Rows are points. Each copy is the shape, with its points in the same order, turned, moved and blurred by noise. Some copies are also mirrored. Which?
In the rows, zero is written as 128.

Shape (6 x 3):
[[129 120 130]
 [132  96 106]
 [143 149 150]
 [188 136 158]
 [116 186 141]
 [130 135 108]]
Copy 1 (6 x 3):
[[124 116 142]
 [140 146 130]
 [125  79 148]
 [168  67 147]
 [ 80  70 127]
 [120 116 111]]
Copy 1 is: mirrored
Copy 2 (6 x 3):
[[131 115 119]
 [128  87 100]
 [154 144 129]
 [196 129 126]
 [125 179 125]
 [126 125  94]]
Copy 2 is: only turned
Copy 3 (6 x 3):
[[127 108 141]
 [130  87 121]
 [145 135 168]
 [186 127 166]
 [116 174 159]
 [123 129 124]]
Copy 3 is: only turned
Copy 4 (6 x 3):
[[135 123 132]
 [144  97 115]
 [137 159 147]
 [183 161 152]
 [ 99 181 131]
 [130 131 108]]
Copy 4 is: only turned

Shape (9 x 4):
[[113 170 132 130]
 [124  97 172 145]
 [143 164 136 146]
 [144  84 103 117]
 [159  97 141  95]
 [134  97 120  93]
 [138 110 156 141]
 [135 181 124 116]
 [122 182 139 137]]
Copy 1 (9 x 4):
[[100 164 143 113]
 [ 97 104 193 149]
 [129 164 149 137]
 [127  76 133 141]
 [148  87 165 110]
 [122  81 136 109]
 [118 114 181 146]
 [128 167 132 100]
 [109 177 143 115]]
Copy 1 is: only turned
Copy 2 (9 x 4):
[[101 175 129 123]
 [120 106 163 156]
 [130 175 132 141]
 [148  96 106 115]
 [156 109 148  98]
 [134 105 124  92]
 [133 120 151 146]
 [123 189 125 107]
 [107 189 132 130]]
Copy 2 is: only turned

Shape (11 x 6):
[[124 136 164 112 170 108]
 [158 145 114  91 140 144]
 [112  73 124 112 124  86]
 [105 137 117 150 152 153]
 [ 96 133 141  74  96 157]
 [116 147 180  86 158 120]
 [116 139 194  79 171 143]
 [154 142 129 130 115 106]
 [168 132 133 144 119 135]
 [110 146 154 159 100  91]
 [126 129 131 161 128 136]]
Copy 1 (11 x 6):
[[102 126 160 119 175 124]
 [149 147 117  86 149 120]
 [128  82 132 151 137  69]
 [106 144 109 147 139 151]
 [118  89 123  77 100 141]
 [ 98 107 167  87 168 133]
 [ 93  99 158  76 185 150]
 [157 141 157 130 128 117]
 [174 138 138 136 143 139]
 [126 121 183 161 107 132]
 [133 133 130 158 135 146]]
Copy 1 is: only turned
Copy 2 (11 x 6):
[[126  88 137 113 169 126]
 [161  82  96 107 104 115]
 [153 165 148  83 152 138]
 [116 116  88 133 141 136]
 [108 104 138 101  83 162]
 [113  64 154  99 152 137]
 [113  52 148 107 158 156]
 [159 122 142 137 122 106]
 [174 114 128 156 124 122]
 [116 140 162 155 127 105]
 [133 132 110 158 136 126]]
Copy 2 is: mirrored
Copy 3 (11 x 6):
[[125 151 151 102 150 115]
 [139 147  83 126 138 153]
 [146  77 123 109 109  90]
 [106 130 140 173 130 134]
 [129 142 118 119  64 161]
 [124 170 151  88 123 135]
 [114 161 164  82 128 161]
 [174 147 107 142 129 110]
 [175 140 119 162 145 138]
 [161 151 150 160 101  80]
 [145 128 144 174 127 118]]
Copy 3 is: only turned
Copy 4 (11 x 6):
[[126 159 165 118 163 116]
 [161 150  99 101 135 116]
 [161  86 180 143 123 120]
 [115 133 112 150 143 156]
 [166 141 140  85 114 183]
 [136 176 170  91 164 139]
 [144 172 161  79 186 147]
 [126 136 128 113 101 104]
 [112 119 111 107 124 103]
 [ 87 137 165 127  88 132]
 [ 98 117 120 129 132 133]]
Copy 4 is: mirrored

Shape (14 x 8):
[[131 107 122 153 139 114 166 165]
 [109 122 132 153 167 133 149 115]
 [117 132 148 156 115 155  87 115]
 [ 91 122 162 112 185 130  87 145]
 [157 160  97 137 106 118  84 136]
 [131 166  88 118 119 172 100 151]
 [129  94 131 100 158 177 148 137]
 [ 81 140 106 129 110 110 151 118]
 [130 156 162 121 108 117 118 123]
 [ 79 145  82 147 111 153 100 126]
 [ 94 116 123 139 115 109 121 151]
 [148 128 162 113 146 131 119 178]
 [124 129  80 154 149 163 161 102]
 [162 122 136  88 157 140 127  93]]
Copy 1 (14 x 8):
[[146 104 102 140 154 126 160 166]
 [122 117 119 129 186 160 131 139]
 [121 141 144 107 118 178 108 147]
 [110 111 139  69 176 143  86 177]
 [176 164 142 126 112 116  97 134]
 [146 187  97 114 125 134  90 153]
 [ 68 123  85 136 151 132 103 169]
 [145 127  87  84 140 133 146 109]
 [120 147 158  91 125 125 139 134]
 [164 149  84  94 123 173  89 131]
 [151 105 109  92 128 140 129 152]
 [118 133 141 114 147 103 129 196]
 [128 147  78 155 165 159 114 115]
 [ 76 134 136 140 155 105  91 128]]
Copy 1 is: mirrored
Copy 2 (14 x 8):
[[106 104 148 120 107 138 141 180]
 [ 98 138 149 110 154 147 144 152]
 [112 141 147 181 147 145 110  98]
 [129 175 105 172 166 142 168 161]
 [135 154 121 141  96 117  78 116]
 [109 151  86 141  99 165  84 115]
 [122  98  87 122 145 176 162 139]
 [ 53 139 126 121 125 104 127 130]
 [120 149 138 148 108 114 141  97]
 [ 58 153 103 145 137 133  75 121]
 [ 85 134 124 161 120 106 126 148]
 [145 136 115 158 101 147 158 154]
 [ 80 124 134  78 154 158 101 132]
 [155 131 105 101 153 136 153 111]]
Copy 2 is: mirrored
Copy 3 (14 x 8):
[[160 126 157 159 157 113 162 138]
 [138 127 140 158 172 113 124  92]
 [ 78 128 140 151 123 129 107 128]
 [ 98  89 157 142 199 132  88 143]
 [123 138 137 109  97 154 115 154]
 [114 144  94 150 126 170 121 168]
 [144 112 116 204 162 111 113 162]
 [119 124  97 115 152 104 164 118]
 [103 156 141 118 135  95 111 152]
 [ 87 125  89 131 131 170 144 123]
 [111 107 141 127 151 119 161 144]
 [139 136 178 144 162 120 116 178]
 [147 142  91 176 132 132 135  93]
 [148 117 117 160 139  87  63 149]]
Copy 3 is: mirrored
Copy 4 (14 x 8):
[[137 122 117 160 127  98 127 137]
 [140 128 111 163 180 136 101 112]
 [120 117 171 125 145 161  86 139]
 [183 124 129  99 195 131  92 149]
 [140 159 141 109  83 166 102 124]
 [135 120 102  95 109 188 102 142]
 [162  68  94 138 160 157 125 122]
 [ 92 140 108 108 150 118 120  98]
 [124 144 166 113 153 157 140 128]
 [ 92 126 111  93 129 154  74 126]
 [124 125 133 106 144  99 110 133]
 [186 118 140 134 146 138 140 159]
 [118 113  78 157 142 153  94  90]
 [184 111 132 135 158 177 136  74]]
Copy 4 is: only turned

Shape (13 x 9):
[[145  84 100 161 101 184 106  96 148]
 [146 154 127 155  82 101 144 135 131]
 [ 86 115 126 122 172  69 147 148 122]
 [103 155 152  92 148 114 119 154  98]
 [136 135 166  78 156  84 128 129  87]
 [151 155 131 144 132 133 160 143 143]
 [134 140  82 107 111 162  98  63 147]
 [145 137 126 119 106 115 134 142 185]
 [106  93  99  85 138 136 145 134 105]
 [139 117  87 139 112 137  95 133 158]
 [ 82 102 148 119 124 101 152 150 124]
 [147 115 135 155 112 136 154 129 174]
 [149 130 128 122 118  94 139 147 106]]
Copy 1 (13 x 9):
[[155  81 131 134 121 189  99 106 174]
 [142 162 144 142  87 112  81 125 123]
 [123 120 126 160 159  54 125  80  93]
 [126 168 121 121 180  88 118 109 107]
 [154 171 120 125 174  46 118 107 142]
 [133 153 131 174 114 121 117 138 131]
 [154 131 104  99 108 175 147  71 166]
 [123 137 166 132  96 116 141 130 139]
 [141  93  89 106 160 100 127 115 116]
 [154 109 161 127 114 156 128  99 126]
 [ 96 113 125 128 150  79  93 110 118]
 [120 112 150 168  98 128 114 130 159]
 [161 144 134 134 131  82  99 124 120]]
Copy 1 is: mirrored
Copy 2 (13 x 9):
[[ 92 106 147 166 171 178 150  60 165]
 [129 120 125 179  86 130 133 125 157]
 [160 100 121 125 148  83  98 152 119]
 [151 130 117 105 108 137 115 141  84]
 [157 159 111 129 110  99 115 114  68]
 [154 137 117 155 120 141 157 143 156]
 [ 95 140  86 162 149 198 104  72 155]
 [128 151 135 135 106 140 114 118 190]
 [ 93 113 100  99 152 121 130 113 113]
 [ 94 132 151 158 147 166 110 114 162]
 [144  85 132 114 117  94 120 119 130]
 [138 125 140 156 134 132 153  98 191]
 [117 136 125 150 109 113 134 129 115]]
Copy 2 is: mirrored
